Every row gives one point. The last column is the point's height on a tilted bowl or saddle (a function of degree 2), plus a little noise. Along how many of its main directions does it bend up, bend down or stay straight?

Points, 10 rows:
[[  16   -2   18]
 [  48  -32  -30]
 [ -90  -15 -104]
 [  17  -36    9]
 [ -42  -44  -16]
 [ -29   28   -4]
 [  24   35  -21]
 [  31   17   -9]
 [  12   29   -1]
 [  30  -63  -31]]
Directions: 0 up, 2 down, 0 straight

Points (15 x 4):
[[-60  75  46  93]
 [  1  -5  -2 -18]
 [-99 -36 -45  28]
 [ 55  77 -53  95]
 [ 36  34  -7  16]
 [ -4  -4 -10 -20]
 [ 24  21  52   1]
 [  3 -54 -12  -3]
 [-35  -2   1 -12]
 [-31 -26  -5 -14]
 [-34  32  12   6]
 [-59 -34  53  29]
 [-35  12 -12 -13]
 [-23  21  20  -2]
 [ 30  -1 -18  -6]]
Directions: 2 up, 0 down, 1 straight

Points:
[[-29   1 -24  26]
 [-13  27  61  45]
 [ 42  33  17  11]
 [ 33  46  31   4]
 [ 19  -1   4  33]
 [-75 -21  41  40]
 [ 24  -7 -41  34]
 [ 16  45 -61  55]
 [-67 -22  44  49]
 [ 11  70 -37  22]
 [-64  34  -4 -10]
 [ 10 -35  73  73]
 [  4  32 -15  31]
 [-16  48  52  17]
 [  7   3  15  38]
 [-45 -85 -23 -50]
 [-29  -4  17  40]
 [ -9  45   2  18]]
Directions: 1 up, 2 down, 0 straight

Points, 23 rows:
[[-11 -55 -11 -34  25]
 [-13 -38  36 -13  16]
 [ 25 -19  13  -2   3]
 [-61  29 -33 -71  15]
 [ 18  22  -1  21  25]
 [ 39  24 -34  49  29]
 [-72 -26  12   7  54]
 [ 27 -21 -93  -9 -47]
 [-42  20 -23 -11  15]
 [-82 -35 -48  -1  74]
 [-14  -9   6 -15  21]
 [-39  40 -14 -14   8]
 [ -7 -42 -35 -24  12]
 [-28 -27 -65  -5  14]
 [-84 -37 -26  15  76]
 [ -6 -37 -17  14  13]
 [ -6  25 -93 -20 -42]
 [-29  27  -1  29  14]
 [ -8 -92   5 -35  21]
 [-15   9 -84 -30 -27]
 [-15 -26 -17  10  19]
 [-83 -18  22 -67  89]
 [  9  15  11 -62  16]]
Directions: 1 up, 2 down, 1 straight

Points:
[[ -14   37   45    3  -12]
 [  48   35  -30  -31  -46]
 [   1    2  -42  -72  -71]
 [  -5  -83  -43    8   -3]
 [  15   17  -68   10  -48]
 [  18  -40  -39   -7  -18]
 [  17  -12  -32  -49  -41]
 [-103  -67  -19    7  -18]
 [ -48  -13    0  -14  -27]
 [ -53   25  -78   14  -56]
 [  18   -9  -18   -2  -33]
 [ -61  -12   15  -13  -17]
 [  -8   89    2   27    5]
 [  39  -57  -10  -67    9]
 [  16  -56   -1   34  -30]
 [  24  -41   -9   -4  -19]
 [ -54   16  -58  -34  -75]
 [  39   -8  -13   31  -32]
 [  51    1  -48  -40  -30]
 [ -16  -24  -22  -35  -42]
 [  29   -3   15  -28  -35]]
Directions: 1 up, 1 down, 2 straight

Points (38 x 7):
[[ 30  -7  32  17  40   7   6]
 [ 15  24  -7   3 -26  -4 -29]
 [-35   4  29  50  37 -19   5]
 [-18 -21  89 -10  22  11  56]
 [ -5 -69  14  53 -15  18 -24]
 [  1  13   4 -20 -32 -82 -36]
 [-49  27   9   6 -37  27 -16]
 [ 10   2 -83   6 -40  -8  10]
 [ 15  29 -41 -39 -12 -56 -26]
 [ 24  10  11  24 -62   0 -24]
 [ 48 -39  -8 -24  45  74 -27]
 [  8  32   6   0  38  27 -11]
 [-90 -42  70  45 -26 -35 116]
 [ 48  45  54   7  12  23  11]
 [ 20  26  15 -13  61  17   6]
 [  4 -67 -56 -40 -25 -84  15]
 [ 14 -46   3  -3 -24  50 -34]
 [ 25 -19  35  27 -68  12  -6]
 [-41  -2  28  26 -71   1  12]
 [-27  15 -39   6  14  31  -7]
 [  4 -26  27  31  14  15 -12]
 [-14  -6  72  65  33   2  50]
 [-11  76  43   4   8 -23 -12]
 [ -4  43  25  51  -1  77 -62]
 [-36 -10  23  -1 -17  23   0]
 [-24 -61  14   7  52  86  12]
 [-16  -3  26 -42  70  60   5]
 [ 40 -54  51 -39  13  -6  12]
 [ -2  39  49  22   3  27  -8]
 [-49  31 -20 -69  22 -40 -32]
 [-42  23  12 -18 -14 -59 -30]
 [  7  22 -13   8 -45  34 -49]
 [ 41  -7 -32   0 -27  38 -32]
 [ 29 -29 -64  32 -34   8 -22]
 [-68 -21 -16 -56 -25  41  46]
 [ 52  -8   5 -61  -8 -13  -3]
 [ 59 -14  15  19   2   1  -6]
 [ -8  42 -54  36 111 116 119]]
Directions: 3 up, 2 down, 1 straight
